Each row of a before or after table is a point. One or more steps were done to the points. Then noise was added and the rows were shuffled. The steps act on how far a point lies along the listed directions, d1 being the first. Name the steps. A step turns or swaps two directions, mirrors them in a line or flattens them onto one, adds a multiple of one to another, or multiplies one. Angles are multiples of 10 degrees, from the lower direction toward the higher: turns from -170 to 170, lines from 10 to 170 but not 90. Use the fewest steps. Two steps may share a direction if one is a turn and the other turns, adds or multiplies; they go together, in the order done. Otherwise the lowest direction goes first.

Directions:
(1): [-22 -35]
(2): [-35  22]
Before:
[[  3  16]
 [ 29 -36]
 [ 39 -56]
 [ 49  18]
 [-38 -22]
 [ 11 -37]
 [-26  17]
 [-27  32]
 [  4  22]
 [-11   5]
 [ 18  22]]
After, 11 rows:
[[-16  24]
 [ 24   6]
 [ 19 -53]
 [ 18  14]
 [ 88  -4]
 [ 44  10]
 [-10 -24]
 [-27  21]
 [-12   6]
 [ 13 -28]
 [-73   0]]
Steps: add 1 times d1 to d2

Directions:
(1): [-25 -59 -22  23   2   5]
(2): [27 -6 14 20 60 14]
(3): [-14  33 -37  39  11 -29]
(4): [ 56 -20 -19   0 -15 -33]
(5): [ 16   7  20  50 -34  28]
(6): [-14 -10  49  14   1 -48]
Before (13 x 6):
[[  6  10 -38   2  16  67]
 [-14   6  35  -4   1 -12]
 [ 13 -18 -46 -49 -10 -12]
 [-40 -11  16 -32 -37 -45]
 [-22 -14   4 -36  25  42]
 [-16 -16   3 -33 -23 -29]
 [ 19 -11  -1  -4   3  34]
 [ 25  17 -16  27  43  45]
 [  4  13  16 -35  24  26]
 [-10  -3   0 -28  26  -2]
 [ 30 -20   2 -45  -3 -28]
 [-10  12   5 -44  -8 -41]
 [ 10 -36 -35  90  22 -38]]
After, 13 rows:
[[ 29 -31 -11 -33  43   3]
 [ -1 -20 -22  13 -29 -22]
 [-29 -22 -35  -6  -7 -23]
 [-52 110  62  10   5  15]
 [-17 -10 -12 -21  13 -26]
 [ 63 -49 -43 -10   9 -52]
 [  9 -15  15   7  20  -3]
 [-43  12  28  -7 -57  -9]
 [-40  20 -15  -9 -55  14]
 [ 23 -15 -62 -46   4 -21]
 [ 23  -7 -28  -2  70  11]
 [  2 -42 -11 -18 -17 -20]
 [ 35 -16 -33  -3  36  -8]]
Steps: turn d1 and d3 by 110 degrees; add 1.5 times d1 to d4; mirror d2 and d6 in the line at 60 degrees

Directions:
(1): [-55  -6  16  47  28  -7  11  -9  -1  25  48]
(2): [  4 -30 -29  51 -34  30 -32  -1  43 -14   0]
Before, 8 rows:
[[-28   6  20  33  17   1  -7 -18   6   8  16]
 [ -3   3   5  30  -1 -10   1  -7  12  12  22]
 [ 31   3   2 -23 -16   0  -5 -10  11 -13 -23]
 [ 36  15   3 -31  -3  -9   4   9 -14   2 -25]
 [ -8 -19   1  22   3   1  -6  -1   0   1  10]
 [-32  20  14 -10  32  -1   9  -8 -28  11  21]
 [  7  34  29 -51  41 -39  37   3 -67  26   7]
 [ 11  20  -1 -49   8 -19   8   8 -26  -1 -38]]
After, 8 rows:
[[ 65  10 -36 -65 -39   5 -22  19   0 -33 -84]
 [-85  -1  36  77  51  -9   4 -27   1  34  66]
 [-72   1  10  49  41  10   4 -16  -9  22  60]
 [-40   4  20  51  21 -22  12 -15   5  28  56]
 [ 93   9 -24 -62 -41   8 -15  17  -2 -25 -71]
 [ 87  10 -10 -67 -41   7 -17  -2   9 -40 -70]
 [-31 -17  12  34  23  -8   5  -8  -9  17  32]
 [  8  -4  -5  10   1  -7   0   0 -12  10  10]]
Steps: multiply d1 by 3; multiply d2 by 0

Directions:
(1): [-28 -32 -12   2  28  -9  70 -28   6  38 -51  37  19  -4 -13  23 -11  18]
(2): [ 33 -33   3   2 -51  10 -40   1  -8  10 -62  24 -48 -35   5  14 -26   9]
(3): [-10 -16  24  54 -12  -5  -9   2  42  -7  26  -2  18 -15  18  87   1 -20]
(4): [-68   6   3 -17 -15  -1 -15  24  45  -3  -8  31 -13 -44  -3 -25  61   5]
(5): [ -7  30  -4  39 -10 -28  -2  10 -26 -55 -51  43  24  30  -1  -8   8 -49]
(6): [-14  46  66 -22 -49 -13  -2 -41   1  18  20  38  19  12  -8  -3 -32  20]
Before (11 x 18):
[[  0   3  11  14   8   5  22 -11  -2  14 -13  20   1 -15 -15  28   0  27]
 [-11  -4 -35  11  27  -3  15  38   5 -37   4 -20  18  12   3   4  24 -25]
 [ -9  24  11 -11 -18 -17 -18  -5  -5 -12 -11  37   7   7 -19 -25   3   9]
 [  3  70  37 -16 -43  10 -83  32   4 -58 121 -47   8  17  21 -27  37 -44]
 [ 52 -22  -1   0  23 -12  29 -22 -38  26 -33 -12   3  23  -5 -11 -52  14]
 [  2   5  19  17  18  -3  17 -14 -24   5 -11 -23   3  30   8   5 -17 -15]
 [  9   0 -47 -40  12 -10  22   1 -28  17 -37  -8 -33   9 -22 -63   5  -1]
 [-15 -14  22  -2 -14   7  -4 -12  10  24 -11   6   6 -15 -19  38 -21  -3]
 [  8  10  17  15 -23   3  40 -22  22  16   8  35  24   5 -14  16  -8  -3]
 [-23   3  12   3 -15  -5  37 -29  -3  -6 -30  43  31  15 -13   8  -4  -7]
 [ 15  37  25  29 -33  -6 -61  12   6 -50  14  15 -10  -5  -4   2  -2 -12]]
After (11 x 18):
[[-39  19  26  -4  -2   1 -14   7   9   0   2 -10 -16  -4   6 -25  27  -9]
 [ 27  -2   0  15   1  18 -59  23  23 -23  51 -35 -32 -26   1  14   4   9]
 [-31  23  33 -14 -37 -21 -30  11  12  -6 -32  43 -13 -24  -3 -51  22   3]
 [-21 -17  17 -25  -8  16  33 -32  17  29   7  13  10  -8 -12   9  -3  23]
 [ 12  12  30 -30 -26  -5 -12 -29  -2  29  19  15   2   4 -19 -12 -31  39]
 [  0  -4  -4  27  20   6  22  -2  -1   1 -20  17   4 -13 -11  31  13  18]
 [  6  40  28 -64 -56 -22   9 -43 -26  40 -30  40 -23  13 -29 -56 -39  20]
 [-10 -29 -10  22  12   5   1   9   4   1 -28  -5  11 -10 -14  42  -3 -30]
 [ 29  64  31 -24 -30  14 -64  15 -16 -45 120 -59  11  39  15 -29  11 -32]
 [ -3 -10 -32 -15  31  10  18  30  12 -10  28 -39   7   1   2  -3  18   2]
 [  4   2  -1  14  -8   9  39  -7  30  13  13  20  16  -4 -15  10   9  -6]]
Steps: turn d4 and d5 by -160 degrees; add -0.7 times d4 to d1; turn d2 and d3 by 20 degrees; add -1.5 times d3 to d6

Directions:
(1): [-32   7 -17  24   7 -40 -12  -4  23  24  -2  -8  14  -4 -24  -6 -36 -17
  -6 -67   4 -12   1 -24 -26 -54 -65   9  16  68  46  17]
(2): [ 35   9  14  12  24  29 -68  -5  19  35  -2 -22 -36 -12 -24 -46  18  -6
  -3  48  32  18  15  21   8 -70 -27  -8  18   5 -34 -41]
(3): [ 12 -24  10   1  52  -6 -44  15  28   8  -6  11   2  35  59  14  60  33
  12  -9 -13 -29  57  14  12  20   4   0  18  13  73 -13]
(4): [-11 -43 -44  17  42 -11 -32  62  17  -4 -21 -52  20 -27  18  13 -49 -12
   9 -24  39   2   4 -30  18  -2  55  20 -23 -19 -22 -29]
Before (12 x 32):
[[   1    3    2   18    3   -7  -17   -3    5   23   -3    5    1  -13
   -33  -30  -14  -12  -11    8   -3   -4  -11  -15    4  -44  -32   -5
     4   25  -10  -10]
 [   1   10  -13   30    7  -17  -16    4    8   12   19   -6   -6   -6
    17    0  -23    5   -3  -19   -9  -14    3  -26  -29  -25  -23   13
     2   33   28   12]
 [  -9  -23  -17  -18  -18    0   23   10  -27  -16   -6   14    5    3
     3    5    1   -7   14  -17  -13   -9   12   -2   -2   33   36   14
    -1   -1   21   -6]
 [   6  -18  -22   15   31    3  -55   39   19   -2  -19  -40  -20   -8
     1  -14   -9   -4    1   35   39   11   16    7   28  -36   16  -13
     5   -8  -26  -41]
 [ -24   -5  -13   19   27   -9  -12   -4   19   14    6  -25    9  -19
   -29   -8  -51  -11  -14  -48   32    5  -18   -7  -19  -50  -31   17
     3   39   16   -5]
 [ -16   69   44  -18  -49  -38   46  -65   31   14   34   91   -7   58
   -18   -3   68   26  -14  -52  -56  -32   34   30  -45   -6 -121  -34
    49   86  107   49]
 [ -29   28   -6    2  -29  -41    7  -22   16   29   -2   37   13   39
     6   -1   22    8  -20  -62  -42  -35   20   -9  -21  -12  -85    7
    47   84  105   49]
 [  57   -1  -18   17   32   27  -70   22   -7   33    0  -41  -26  -18
   -14  -46   -6   -2    0   71   59   10   -4   15    6  -56   -1  -21
    14    4  -60  -55]
 [  -1  -12   11   10    3    0   15    5   -7   -9   -2   20   20   29
    21   19   21   17   21   -1  -22   -5   21   -1    4   25   24   -5
    -9  -21   -6   -4]
 [  24   20    2   25   20   21  -23   16   22    0  -15  -19  -21  -37
   -40  -34  -32  -33  -13   33   39   27   -9    0   -2  -68  -35    4
    -2   -8  -51  -14]
 [   9   40   33  -26  -47  -16   59  -74  -15   16   18   63  -29   20
   -30    5   60   23  -14   23  -49    6  -13   20  -14   22  -68  -11
    27   11   31   52]
 [ -26    0  -12  -16   -3    0   25    5  -26  -21   -4    6    2   -4
    -8   11   -4   -2  -11   -1  -12   13    5   -9   18    8    1  -14
   -14   -1  -23   11]]
After, 12 rows:
[[ 37  26  -8  20   1   9 -42 -12 -13  40  10 -23 -19 -11 -40 -49 -15 -10
   -8  40  39   5 -17   9 -18 -73 -54 -22  27  43 -37 -24]
 [ 15 -34   0  -9  60 -30 -28   9  33  22 -13  19  -8  33  58  37  82  51
   12  -3 -22 -24  58   9  26  46   3  12  21  -2  86   2]
 [ 27  41  27  17   8  20 -11 -20  20   5  -1  18 -30 -11 -37 -38  12 -18
  -15  37  14  19   3  17 -16 -65 -75  -8  19  13 -13   4]
 [-20   5   0 -18  -1  -1  22  -2 -24 -18   1  15   0   8  -4  11  16   6
  -10   0 -21   7  15  -1  17  10 -10 -18  -5   6  -6  14]
 [ -8  14 -15  13 -13  -4 -12   5  -2  -1  -8 -25 -21 -16 -44 -26 -33 -19
  -11  29  26  22 -21  -2   5 -57 -26 -16   6  11 -42 -14]
 [  4  15  17   2   6  23  -6 -26   3   9  14  -3 -13 -12 -33 -19 -11   2
  -17   9  19  16 -20  23 -13 -35 -24   2   9  13 -10  -9]
 [ 17   9  -8  24   4   4 -18   7   0   7  17 -10 -14 -11  15  -5 -18   4
   -3  16  -2  -3  -4 -15 -18 -15   3   8  -5   5  -4  -1]
 [-12 -17 -18 -18 -23   1  29   9 -30 -13  -4  14   5  -3  -5   1  -7 -13
   13 -18 -12  -6   5  -4  -1  30  36  16  -2  -3  12  -4]
 [-15 -16  -5  17  -2  -8  19  16  -6 -10  -5   6  27  18   9  21  -8   4
   21 -15 -11  -1  11 -15   2  16  26   2 -18 -18 -18  -2]
 [ 11 -40 -14  -2  83 -23 -68  68  77   6 -10   5  12  40  83  26  64  44
   18 -37  11 -42  98  12  27  34  33  -7  15   8  85 -46]
 [ 17   2  12  16   8   3 -24  -9   6  23   1  17  -6  -1 -20 -32  12  -1
  -11  24 -10  -8   1  -4   9 -34 -26 -12   9  20  -1 -13]
 [  6 -29 -32   2  27  -8 -50  52  24  12 -25 -18  14  16  52   3  18  15
   -2  -9   7 -21  40 -10  29  17  29  16  15   0  43 -13]]
Steps: flatten d1 and d2 onto the line at 70 degrees; turn d3 and d4 by 90 degrees
